Every row gives one point. The window is the flat piece filled in between its corners: a triangle in 3 columns, a solid with four corners in 4, and so on. A path goes straight from each point to the next, and from the last back to the first. After which points does the path pass through the window?

Window (3 x 3):
[[-2.1  2.1  0.3]
 [-2.9  0.1 -0.3]
 [ 3.8 -2.6 -2.2]]
Path:
(1): [-5.9  2.6 -0.1]
(2): [-0.8  2.3 -0.9]
(3): [-0.6  1.4  1.3]
(4): [-1.8  0.0  3.0]
(5): [-2.3  1.0 -3.7]
(6): [-3.6  3.1 -2.7]
(7): [-3.9  2.8  2.8]
(8): [ 0.9 -3.3  1.1]
(9): [ 0.8 -1.1 -3.7]
(10): [-4.2  3.1 -2.7]
(11): [-3.4  0.7  1.0]
(12): [-6.3  1.5  3.7]
Through the window after points: 4

Window:
[[-1.5 -2.1 -8.8 -0.1  2.1  0.4]
 [ 2.4  0.5  0.8  4.9 -2.5  3.3]
 [ 1.0 -1.7  3.6  4.2  2.2  0.1]
 [ 0.3  3.4  2.0  1.0 -2.7  3.4]
 [ 2.2  1.7 -8.7 -0.2  2.9  0.7]
 [ 3.8  0.0  1.7 -0.4 -3.4  2.5]]
Path:
(1): [ 2.6 -0.5  0.4  0.7  0.2  3.1]
(2): [ 1.9  0.0  0.7  2.2 -1.0 -0.4]
(3): [ 0.2 -0.1 -4.2  1.7  0.8 -1.3]
(4): [-0.2 -3.3 -5.4 -0.1  4.0  5.2]
(5): [ 1.2 -2.2 -3.0  2.0  3.2  4.7]
(6): [ 1.4 -0.7 -4.1  2.8  0.5 -2.2]
(7): [ 1.7  3.2  0.2  1.8 -4.0 -0.7]
(8): [ 2.9  0.8  0.6  1.5 -0.1  4.9]
(9): [ 0.6 -0.6 -3.7 -1.3  3.6  5.0]
(10): [ 1.0  1.7 -4.9 -0.6  0.1 -3.1]
(11): [ 1.8  1.6 -5.0  0.9 -0.5 -0.5]
(12): [ 3.6 -0.7 -3.0 -1.2  3.6  5.9]
(13): [ 1.7 -0.3 -1.1 -0.2  2.0  6.2]
(14): [ 0.1  0.9 -2.0  1.0 -1.9  0.2]
(15): [ 0.4 -0.6 -0.3  3.7 -2.3 -2.1]
(16): [-0.2 -2.1  0.6  1.4  2.7  5.0]
Through the window after points: 1, 3, 11, 13

Window:
[[ 0.9  0.7 -2.9  1.4 -2.6 -2.3 -2.6 -2.0]
 [-5.0 -8.2  0.9 -3.7  8.7 -4.8 -0.2  5.2]
 [ 2.9 -2.4 -1.8  4.1  0.5 -1.3  0.7 -0.5]
 [ 0.4  4.0  1.3  2.9  2.2 -1.0  2.7  0.6]
 [-1.1 -4.2 -1.8 -3.6  0.3  4.0 -3.1  3.2]
 [-1.7  1.8 -0.2  6.8 -2.7 -0.9  1.9 -0.6]
 [-2.7 -1.1 -7.3 -2.5  2.1  4.8 -1.3  3.1]
 [ 0.6  0.3 -2.7  0.3 -3.1 -0.4  3.3  0.3]]
Path:
(1): [ 1.1  1.4 -4.4  1.3 -2.2  0.9 -0.6  4.8]
(2): [-0.7  0.3 -2.7  1.0 -0.2  3.2  0.7 -1.9]
(3): [-1.9 -1.0 -0.8  0.9  1.9  0.4  1.7 -3.3]
(4): [ 0.2  1.2 -1.6  2.1  0.7 -3.4 -0.3  2.7]
(5): [ 0.1 -1.8 -1.8  1.8 -0.4 -2.7 -1.1  4.4]
(6): [-0.4 -2.4  0.4  0.2  1.4  0.1  0.8 -3.9]
(7): [-2.2 -4.0  0.6 -1.6  3.8 -0.4  1.7 -2.2]
(8): [-1.5 -2.5 -2.7 -0.3  1.6 -3.2 -0.4  5.6]
Through the window after points: 7

Window (11 x 11):
[[ 1.3  0.6  0.8 -0.1  3.1  3.3  1.1 -3.4  4.8  2.9 -1.2]
 [-1.3 -2.7  5.0  2.0  0.0  4.1  1.7  5.7  0.0 -2.7  0.0]
 [ 0.5 -8.6 -3.1 -4.6  1.7 -2.2 -2.4  0.3 -0.3 -4.3 -0.8]
 [-2.7 -4.9 -3.2 -1.7  6.2  0.8  7.3 -0.7 -4.3  1.7 -0.1]
 [ 1.1  5.2  2.0  0.8  1.2  3.0 -3.8 -3.3 -3.5 -2.4 -0.7]
 [-3.3  3.8  1.2 -0.9  3.1  0.8 -2.6 -1.6  0.1  4.9 -0.5]
 [-3.4  2.1 -3.1 -2.4 -0.4  5.2 -3.9  0.7 -2.5 -6.0  0.3]
 [-1.9  2.5  1.5  5.7 -1.2 -6.6 -0.9  2.0  0.0 -1.8 -2.8]
 [-2.6  1.7  4.4 -1.9 -0.5  0.4  3.6 -4.8 -3.5 -1.8 -0.5]
 [ 2.5 -2.6 -2.5 -0.2 -3.3  5.7  4.4  1.2 -6.5 -1.2 -1.7]
 [ 4.9  2.6 -1.9 -0.7 -0.5  2.0 -2.3  6.8  2.3 -2.2 -0.6]]
Path:
(1): [-0.2 -2.7  0.6 -2.8  2.8  0.4  0.3  0.7 -2.8 -4.2 -7.5]
(2): [-2.2  0.2  1.3 -1.5  0.2  2.1  0.7  1.5 -3.5 -3.0 -4.4]
(3): [ 1.2 -0.4  0.6  1.3 -1.2  0.0 -0.1  0.0 -2.4 -1.9  4.7]
(4): [ 0.2  0.2  0.3 -0.5 -1.2  0.6  1.1  0.0 -1.2  0.4  3.5]
(5): [ 0.1  2.6  1.0 -0.5  2.6  1.6 -0.5  0.6 -0.4 -2.7 -5.4]
(6): [-0.6  1.9  0.7 -1.3  3.3  1.8 -0.1 -0.3  0.9  1.6 -4.2]
(7): [ 0.0  0.3  0.6  0.3  0.6  1.9 -0.2 -2.6  1.5  1.3  2.9]
(8): [-0.6 -0.3 -2.4 -0.1  0.5 -0.7  0.5 -2.9 -1.9 -0.2  2.7]
(9): [-0.4  2.5  1.8 -1.9  3.9  0.9  0.6  0.0 -1.4 -0.9 -7.6]
(10): [ 1.1 -1.0 -1.1 -1.0  0.7  3.3 -0.2  2.3 -2.7 -2.0 -6.1]
(11): [-0.3 -2.4 -1.9  1.2 -0.7  2.3  2.0  0.5 -1.7 -0.7  5.7]
(12): [-0.9 -1.6  0.0  0.1 -2.1  0.8  1.5 -1.4 -0.6 -2.0  6.4]
Through the window after points: 4, 6

Window (14 x 14):
[[ 0.4  1.9  5.1  0.0  1.9  0.1 -5.2  2.8  0.9  1.1 -7.3  4.5 -4.6  1.3]
 [ 2.2 -1.6 -2.1 -0.4  2.1 -1.8  1.6 -4.9 -3.5 -0.1  2.2 -5.8  2.3 -2.2]
 [ 1.7 -0.1 -4.4 -3.7  0.2 -0.7  3.0 -2.9  2.1  0.2 -2.0 -3.0 -3.4 -5.0]
 [-2.0  0.1  4.7  1.0 -0.2 -0.7  0.8  1.9  3.2 -6.0 -5.4  7.2 -2.3  3.4]
 [-1.2  1.2 -0.1  0.7 -1.6  0.1  4.0 -0.3 -1.3 -0.2  3.4 -6.6 -3.3 -4.2]
 [ 0.2 -1.8  0.2 -0.1  5.0  5.2  1.7  2.7  2.2  3.8 -4.8 -0.8 -0.2  1.1]
 [-0.4  2.5  2.3  2.8 -2.9 -3.9 -2.0  6.1  5.0 -1.0 -7.5  5.2  0.5  2.6]
 [-2.2  3.8 -4.6 -0.2  4.3 -0.3  1.3 -2.8  0.4  0.7  3.8 -2.5 -1.0 -2.0]
 [ 4.9  3.1  0.4  0.7  0.5  5.7  0.0 -0.1  1.7  0.9 -1.8  1.8  0.0 -1.3]
 [-0.4 -1.2 -8.3  3.0 -0.1  0.5  1.0 -2.4 -4.1 -3.1  2.4 -5.6 -3.2 -3.2]
 [-1.3 -3.0 -2.9 -1.5 -1.8  0.8 -2.2 -1.5  1.8 -0.7  4.3 -2.9 -1.1 -1.9]
 [-1.6  0.6 -2.1 -2.2 -0.5  4.2  2.3 -2.0 -3.1  5.6 -2.3  1.3  0.5 -2.3]
 [-1.0  0.5  3.7  4.9 -0.1  1.3 -1.2 -2.3  5.3  2.3 -7.0  3.6 -2.2  1.8]
 [ 4.1 -2.1 -1.5  0.8  3.5  2.1  3.5 -0.5 -0.7  7.6  1.2  2.5 -3.0 -0.8]]
Path:
(1): [-2.1 -0.1 -1.3  1.5  3.3  0.2  0.2 -0.3  0.1 -0.5 -2.2  1.4  0.9 -7.3]
(2): [ 0.3  2.0 -2.1 -0.8  1.1  0.4  1.5 -1.3  1.6  0.9  0.3 -1.8 -2.5  2.4]
(3): [ 0.6  2.4 -1.6 -0.5  0.5  0.8  1.9 -1.5  2.1  2.1 -1.5 -3.3 -3.9  4.7]
(4): [-0.3 -1.1  0.7  1.4  2.8  1.2 -0.4  0.4 -0.6  0.9 -1.3  1.3  0.3 -5.2]
(5): [-0.4 -0.6  1.2  1.6  2.2  0.1 -0.2  0.2  0.4 -0.5 -0.5  0.5 -0.5 -5.8]
(6): [-0.1  0.9 -0.9 -0.9 -0.1  0.4 -0.5 -0.9  0.3 -0.1 -1.5 -2.0 -2.2  0.7]
(7): [ 0.5  2.3 -1.1 -0.6 -0.9  0.4  1.0 -0.2  1.5 -0.4 -3.2 -1.8 -2.1  2.7]
(8): [-2.1 -1.6  0.8  0.6  1.8 -0.6 -1.9 -0.3  1.3 -2.1 -1.7  2.7  0.7 -8.1]
Through the window after points: 1, 3

Window (14 x 14):
[[-11.2  -4.0  -2.2  -1.5  -3.1   4.0   4.1   1.4  -1.5  -7.5  -7.8   0.0
    2.0   0.8]
 [  2.2  -2.8  -3.9   1.3   3.2  -2.4   1.6   0.9   1.7  -1.3  -0.8   2.2
   -2.9   1.8]
 [  0.4  -1.8   3.6  -3.0   0.1   5.5   0.1   2.8  -0.2   2.8  -0.1   2.5
   -0.8  -2.9]
 [  0.1   8.5   1.2  -0.8  -0.8  -1.4  -0.8   1.2  -2.9   0.2  -0.8   5.7
   -2.9   2.1]
 [  1.5   5.8  -2.2   2.7  -1.3   4.2  -3.1   3.8   2.0   2.9   2.5   0.6
    1.8  -1.2]
 [ -5.4   0.4   6.5  -8.2  -1.8   4.8   0.6   1.8   5.1  -3.6  -0.3   2.3
    1.7  -2.2]
 [ -1.0   1.9  -1.5   0.9   2.7  -2.8  -4.1  -3.1   3.1   4.9  -2.7   3.8
    0.0  -1.9]
 [ -1.9  -0.6   3.1  -3.8  -0.3  -3.3   0.8   1.4   2.1   2.5  -3.3  -1.6
   -2.3   2.1]
 [  3.1  -0.3  -3.0  -3.0  -3.8   3.8   1.7  -7.3  -5.5  -0.2  -1.9  -4.0
    0.7   0.8]
 [ -0.9   3.3   3.8   5.8   2.5  -2.6  -4.2   2.4  -0.9  -1.5   1.9  -0.3
   -2.2   3.3]
 [ -1.5   0.2   0.1   1.4  -3.5  -1.2   3.3  -9.1   1.1   5.9   5.3   1.1
   -5.0  -2.2]
 [ -5.6   1.0  -0.6  -1.6  -2.4  -1.8  -6.5  -3.1  -1.2   1.6   0.4   1.2
   -8.4   3.1]
 [ -1.9  -6.4  -3.2  -5.3   0.8  -0.8   1.9  -1.0  -0.5   3.1   2.7   0.3
    1.7  -4.7]
 [  2.8  -0.9  -1.2   4.5  -5.0  -1.3   0.8   2.5  -0.5  -1.6   1.2   6.5
    1.5   0.0]]
Path:
(1): [-0.4  0.2 -0.9  1.1  0.8 -0.2 -1.1 -0.6  0.1  2.9  0.8  2.7  0.5  3.4]
(2): [-1.6 -1.3  0.3 -2.1 -0.4  2.7 -0.1 -1.2 -1.5  1.8  0.3  1.8  0.4  4.1]
(3): [ 0.0  2.1  0.1 -0.7 -2.3  0.9 -2.3 -0.3 -0.1  0.4 -0.6 -0.6 -4.1 -5.1]
(4): [-0.5 -0.2 -1.1 -0.4 -0.6 -0.7 -0.8  0.6  1.1 -1.7 -1.8  1.7 -3.5 -2.7]
(5): [-1.5 -0.8 -0.6 -0.1  0.6  0.0  0.4 -0.6  0.1  1.9  0.5  2.9  0.5  4.4]
(6): [-2.0 -2.6  1.7 -0.6  0.5  2.6 -0.5 -0.4  0.8  2.9  1.5  3.8  0.7  4.3]
(7): [ 0.5  0.8 -0.1 -1.1 -2.1  0.2  0.7  1.3 -0.2 -0.9 -0.8  1.7 -1.8 -4.4]
(8): [-0.6  1.7  1.0 -0.3 -0.1 -2.6 -1.9  1.1 -0.9 -1.2 -2.8 -0.3 -4.1 -4.6]
(9): [-1.5  0.6  1.2 -2.0 -1.0  0.0  0.2  0.1  0.4  2.0 -0.3  1.8 -1.2  3.0]
(10): [-0.2  0.5 -0.7 -0.2  1.5  1.4 -0.7  0.2  0.3  5.8  1.6  2.4  1.7  3.1]
(11): [-0.3  2.6 -0.7  0.6 -1.8  1.1 -2.0  0.4  1.5 -0.1 -0.4  1.0 -1.3 -4.1]
(12): [-0.4  1.9 -0.7  1.4 -1.9 -1.0 -1.7  1.3 -0.4 -0.6 -0.3 -0.6 -3.3 -4.7]
Through the window after points: 2, 4, 6, 8, 10

Window:
[[-1.1 -0.2  3.8  1.0  0.0  2.1  4.8  0.1  4.3 -1.2  2.4  1.3  4.0 -2.8]
 [-0.9 -4.6 -7.8  6.4  5.1 -0.8 -0.7  2.1  3.5 -3.1 -2.8 -3.6 -1.3  1.6]
 [ 4.7  1.6  0.8 -4.8 -0.3  3.3  1.6  2.5 -0.9  1.0  3.5 -1.2 -1.7 -2.9]
 [-7.9  0.0 -1.2  2.5 -0.9  3.1  1.9  1.5  7.3  2.5 -0.5  4.9 -3.9  2.6]
 [-2.4  2.9  5.0  1.4  2.9  1.7  3.1  1.8 -4.7  2.3  0.3 -4.7  0.8 -0.4]
 [ 1.1 -3.2 -5.7 -2.8  1.1 -2.6  0.1 -3.8 -0.1 -0.1  0.3  2.5  5.6  0.1]
 [-3.0  2.1  1.5  6.1  0.6  1.2 -1.5 -5.1 -0.7  5.4  2.4  1.5 -0.1 -1.0]
 [-4.4 -2.0 -1.1 -0.3 -2.5  4.1 -0.4 -0.4 -1.1 -0.1 -3.4 -6.1 -1.7 -0.6]
 [ 4.9  1.9  1.3  0.8 -0.7 -1.3  3.5  2.7  0.5  5.3 -6.8 -1.1  1.0 -2.1]
 [-1.3  2.3  4.7 -4.7  3.1 -1.1 -0.8 -0.9  1.4 -0.6 -0.3 -2.2  4.0 -3.4]
 [-0.5 -6.2  0.6  0.0  1.5 -2.5  3.1 -5.7  3.1 -0.3  1.3  3.1 -2.5 -1.0]
 [-3.8 -0.2  2.7  3.1  0.7 -2.8 -3.3  7.1 -0.9  2.6  3.5 -1.5  4.5  0.0]
 [-0.6  0.1 -1.6  1.2  2.0 -2.4 -3.8 -2.4 -1.0 -3.8 -3.8  5.0  0.0 -0.2]
 [-3.7 -1.1 -2.7  2.3  0.8 -3.2  2.5 -1.3  1.8 -3.6  3.0 -2.7 -2.7 -1.6]]
Path:
(1): [-2.1 -0.8 -0.8  2.2  1.5 -0.1  1.3  3.4  1.6  1.0  0.0  0.9  1.9 -4.0]
(2): [-4.3 -1.2  1.4 -2.1  4.4  1.5  0.7 -0.9 -0.7  1.4 -0.4  1.8  1.1 -6.2]
(3): [ 0.9  0.4  1.2 -0.1 -0.5 -2.3 -0.1 -1.4  3.1 -1.5 -0.3 -0.6  0.5  2.2]
(4): [ 0.3  2.1  0.2  1.6  0.8 -0.3 -2.2 -0.7  1.0 -1.0  0.2 -2.2  1.8  2.6]
(5): [-4.1 -0.8 -1.5  0.0  0.6  0.8  1.4  1.8 -0.3  1.0 -1.0 -0.2  0.6 -3.3]
(6): [-2.4 -2.8 -0.8 -0.1  3.0  0.5  2.6  3.0 -3.5  4.1  0.1  0.5  1.5 -7.5]
(7): [ 0.4  3.4  2.8  1.7 -0.3  0.3 -1.2 -0.9  1.9 -1.9  1.5 -2.3 -0.5  4.9]
(8): [-2.0  0.0  2.9  1.5 -0.5  0.0 -0.1 -0.5  2.6  0.5  1.0 -1.6  0.4  5.2]
Through the window after points: 2, 6, 8

Window (14 x 14):
[[  1.7  -6.3  -1.4   0.1  -1.8   2.1  -2.3   0.2   0.3  -2.8   2.1  -0.2
    2.2  -1.1]
 [  0.3   1.4  -3.6  -0.7   5.1   2.1  -3.6   1.5  -3.0  -3.1   1.7  -1.1
    0.2  -1.9]
 [ -3.3  -8.8   3.9   1.4   6.5  -4.4  -6.5   0.2  -9.5   7.9  -0.4  -4.4
   -5.0  -2.4]
 [  3.1   0.4   3.5   0.8  -2.2  -0.4   7.1   0.8  -3.9   0.1   2.4   2.8
   -0.5   1.4]
 [ -3.2  -1.3  -0.2   2.2   0.4  -5.4   9.5  -2.0  -7.5  -4.7  -2.7   5.1
    1.1   0.6]
 [  0.7   1.2  -0.1   3.5  -3.6  -1.2  -2.4  -1.0   0.5   2.1  -1.6  -3.4
    2.0  -1.5]
 [ -1.5   2.1   4.6  -3.2   1.9 -11.2  -2.0  -3.3   3.2   2.5   4.1   1.4
    3.7   0.2]
 [ -0.6  -2.3  -1.5  -0.6   7.2  -2.2  -3.2  -5.6  -3.4  -9.0   3.1  -3.2
   -4.1  -2.1]
 [  1.1  -4.4  -3.6   3.0   0.1   1.0   3.2   2.0   1.1   2.9   3.5   0.2
   -0.1   1.4]
 [ -0.3  -0.5   0.9   4.1  -2.4  -4.6  -6.7   1.2   2.1  -2.7   0.4   0.9
    0.2  -1.1]
 [ -3.9   2.3   2.3   4.0  -2.0   2.4  -2.5  -1.4  -1.3   2.3  -1.6   0.7
    0.5   1.3]
 [  0.7  -1.3   0.2   6.1  -0.5   2.8  -0.3   1.0  -1.8  -4.4   2.2  -1.9
    3.7   0.4]
 [ -2.5  -0.3   2.2   0.1  -0.9  -2.2  -0.9   2.8   0.4  -3.1  -0.6  -2.5
    0.4   1.1]
 [  2.4   1.2   2.4   3.3   2.3   3.9  -2.0   1.0   2.1  -3.0  -3.0  -0.9
    1.2  -0.2]]
Path:
(1): [-2.8 -1.6  4.1  3.4  1.5 -1.5  0.4  0.4  0.5 -1.8  2.1  0.9 -0.5 -6.3]
(2): [-1.5 -0.7  1.4  3.4  0.0  0.9  1.5 -1.7  0.9 -1.4  2.3  2.0  0.4 -7.8]
(3): [ 1.9 -0.3 -1.5  0.0 -0.6 -2.0 -0.9  1.8 -1.6 -3.5  0.1 -1.3  1.9  7.9]
(4): [ 0.4  0.4 -0.3  0.4  1.1 -3.1 -3.1 -2.0 -1.4 -1.4 -1.0 -1.5  0.3  2.6]
(5): [-1.5 -1.5  2.1  2.5 -0.1 -1.2  0.4 -0.5  0.8 -1.2  3.5 -1.9  0.8 -6.4]
(6): [-2.4  0.1  3.7  1.2  1.2 -2.1 -0.7  1.2 -0.5 -1.1  1.0 -0.5  1.2 -4.3]
(7): [ 0.9 -0.7 -0.7  0.6  0.5 -2.7 -2.8 -1.8 -2.8 -0.6  0.1 -0.5 -0.3  4.3]
(8): [ 0.4 -1.4  0.4  0.2  1.3 -1.0  0.8 -0.3 -1.9  0.1  0.5 -0.7  1.0  2.3]
(9): [-2.0 -0.9  0.9  2.1  0.8 -0.8  2.9  0.3 -0.2 -0.5  2.9 -0.1 -0.4 -3.8]
(10): [-2.9 -0.4  1.1  0.3  0.7  0.9 -3.2  3.1  2.3  1.4  2.5 -1.8 -0.2 -7.5]
(11): [ 3.8 -2.2  0.3  2.4  1.0 -2.4 -5.0 -3.9 -0.7 -3.2  1.2 -1.9  0.9  6.8]
(12): [ 0.3 -2.2 -0.4  1.5  0.8 -2.0  1.2 -0.6 -4.1 -0.6 -0.3  0.1  0.3  2.8]
(13): [-1.7 -1.6  2.3  2.4  0.9 -1.5  1.6 -0.2 -3.5 -1.5  0.9  0.8  0.1 -2.6]
(14): [-0.7  0.7  2.3  2.7 -0.7  0.9  2.6 -0.1  1.8 -2.8  0.9 -1.1  0.4 -7.1]
(15): [ 1.0  0.6 -0.4  1.7 -0.6 -0.7 -2.9 -0.3  0.1 -2.4 -0.3 -0.1  2.1  3.9]
(16): [ 0.1 -1.1 -1.7  0.9  0.6 -1.2 -2.7 -0.6 -1.5 -2.6  0.5 -1.9 -0.2  2.9]
Through the window after points: 4, 12, 16

Window (14 x 14):
[[-1.5  5.1 -1.4 -4.5  1.7 -2.0 -2.9  1.8  2.4  2.9  4.0 -2.5  2.1 -1.1]
 [-0.8 -5.0  0.4  0.3  2.6  3.3  2.3  0.4  0.4 -1.4 -2.3  0.8  4.1 -2.1]
 [ 4.9  2.0 -2.3  1.1  2.1  3.8  2.3  4.3  1.8 -1.1 -3.7 -0.4 -0.6 -2.2]
 [-1.8 -4.6  0.6  2.2 -6.9 -0.4 -0.6 -4.2  0.9  1.2 -3.2  3.4  3.2 -1.0]
 [-1.7 -3.3  4.2 -0.2 -4.0 -2.2  3.4 -6.7  4.6  2.6  1.4  3.7  0.8 -0.8]
 [-0.4 -5.1  2.8  0.1 -2.1 -1.1  0.5 -0.1  1.5 -6.3 -2.6  4.2  1.9  0.8]
 [ 1.2  6.1 -1.5 -2.9  2.9 -1.8 -2.4 -6.0  0.5  0.9  2.9 -2.4  1.5 -3.0]
 [-3.8  7.1 -0.9 -0.3  0.7  1.2 -0.6 -3.9  2.6  0.2  4.7 -1.7  2.2  1.0]
 [ 0.5  5.4 -1.6 -6.2  3.2  6.4 -1.7  2.0  0.5 -0.5 -1.4 -3.2 -2.2 -2.7]
 [ 1.8 -3.8 -4.6 -0.1  1.2  5.0  0.8  3.8  0.8 -4.7  0.3  0.3 -2.3 -4.2]
 [ 2.2 -4.8  2.9  1.1 -3.7  1.7 -1.6 -5.0  5.4  0.1  0.7  1.1  4.0  0.7]
 [-0.1 -5.9  5.6  4.1 -3.0  1.5  0.3  1.4 -0.5 -3.0 -1.3  1.0  0.7 -3.5]
 [-1.4  2.6 -0.4 -2.9 -1.7 -2.5  0.9 -4.9  1.6  1.5  2.5 -6.2  1.4  1.9]
 [ 6.0 -1.3 -1.0 -2.1 -2.3  6.7  4.0  2.8 -1.7 -2.3 -0.4  2.0  2.6 -3.5]]
Path:
(1): [-0.3 -2.3  0.8  1.7 -2.8 -1.3  3.2 -1.1  5.9 -3.9 -1.6 -1.7  4.8 -6.7]
(2): [ 2.0 -1.8  1.0  0.1 -0.5  1.8 -0.1 -1.2 -1.4  1.1  0.9  3.5 -0.2  3.2]
(3): [ 0.1 -2.0  1.1  0.7 -0.6  1.1 -0.9 -2.2 -0.5  0.1  0.2  2.0 -0.1  2.0]
(4): [ 0.0  0.5 -0.1 -0.8 -1.3  1.9  2.9 -1.4  3.5 -2.4  0.2 -0.1  2.5 -3.7]
(5): [-1.6  0.0  0.5 -1.2 -2.2 -0.9  1.9 -3.7  4.5 -0.6  1.0 -0.3  3.6 -2.9]
(6): [ 0.4  0.1  1.6 -0.7 -0.6  0.1 -0.1 -3.9  1.4  1.4  1.5  0.9  0.3 -0.1]
(7): [-0.2 -1.4  0.9 -0.1  0.2  0.8 -0.3 -2.2  0.6  1.7  0.8  1.6  0.9  0.4]
(8): [-0.4 -1.5  0.8 -1.6 -3.5  0.0  1.8 -1.2  5.2 -2.6 -0.8 -1.2  4.2 -3.6]
Through the window after points: 5, 7
